Each point is reached from the start by the listed moves, each made once or not at all, plus a little noise. Say if it took an odd or an even number of moves. Then give how often each move was made.

Moves:
(1): [ 1.9  6.2 -0.9]
(2): [-2.1  2.9  7.9]
(3): [ 3.6 -4.0  4.9]
Start: [-0.4 -0.4 -0.5]
Points:
[5.1 1.6 3.4] -> even (1, 0, 1)
[-0.9  8.8  6.4] -> even (1, 1, 0)
[-2.4  2.6  7.3] -> odd (0, 1, 0)

Moves:
(1): [ 1.3  1.4  0.4  1.0  1.4  3.6 -0.1 -7.1 -1.1 -6.1  4.2 -4.7  2.3 -0.7
  1.2]
(2): [-1.3  3.1  0.8  3.5 -3.7  0.7  3.1  4.0 -1.7 -4.2  3.2 -3.3 -1.0  5.5
  5.7]
(3): [ 2.1 -0.6  3.8 -0.3 -1.8 -2.4 -0.1  0.5 -1.4  3.7  0.8  3.8 -0.9  1.9
  0.6]
(4): [ 1.9 -0.3  6.0  3.9 -3.2  0.5 -2.7  0.5 -5.2  1.0 -4.7 -2.3  0.1 -1.7
 -5.9]
(5): [ 0.2  2.4  1.3  1.3  1.4 -3.1  3.7 -0.8 -0.7 -4.0  0.4 -1.5  1.4  1.6
  2.1]
(6): [-4.4 -4.4  5.0 -4.7  0.4  0.2 -2.5  7.5 -1.8 -1.8 -0.7 -5.6 -1.6  4.1
 -1.1]
(7): [-4.2 -4.6  0.2 -2.8 -0.2  3.5  3.1  0.8  2.7 -1.5 -1.4  3.7  2.2  1.7
 -2.6]
(8): [-1.5 -5.4  3.3  2.2 -1.9 -5.9 -1.5 11.1 -0.2 -0.4  0.3  3.8  1.7 -1.5
 -3.4]
(9): [-9.0 -7.8  3.3  0.9  5.3  9.9 -2.7 -2.8  5.9  2.5  0.0 -2.7 -3.1  2.7
 -5.3]
(10): [ 0.6 -4.3  1.5 -0.5  3.9  9.4  4.7  0.1  5.5 -1.5  0.2 -6.1 -2.9  2.3
  0.1]
(11): [ 1.3 -4.7 -4.9  0.6 -0.6 -2.4  1.1 -2.8  1.8  0.5 -1.7  4.2 -0.6  0.1
  1.5]
(12): [-4.3 -3.8 -2.5 -1.3  1.6  0.4  7.5  3.9  1.3 -3.5  0.2  4.2 -5.3 -2.9
  5.0]
Start: [-2.4  3.3 -3.0  0.6 -0.6 -0.3  0.2  0.9 -7.0  1.5  0.6 -2.1  1.9 -3.1
 -2.5]
Points:
[-16.6  -9.3  10.3   1.9   5.9  11.5   3.5   2.0  -8.4 -10.2   0.0 -14.9
  -4.0   0.3  -5.9] -> even (1, 0, 0, 1, 1, 1, 0, 0, 1, 0, 0, 1)
[-5.2  3.5  3.0  7.3 -4.4 -8.9  5.2 15.6 -9.6 -6.9  4.8 -3.1  3.9  2.7
  1.4] -> odd (0, 1, 0, 0, 1, 0, 0, 1, 0, 0, 0, 0)
[ -9.2  -1.6  -3.7  -1.2   3.5   4.4  14.3  -2.4  -5.0 -13.2   3.8  -0.1
   2.2  -3.7   3.4] -> even (1, 0, 0, 0, 1, 0, 1, 0, 0, 0, 0, 1)
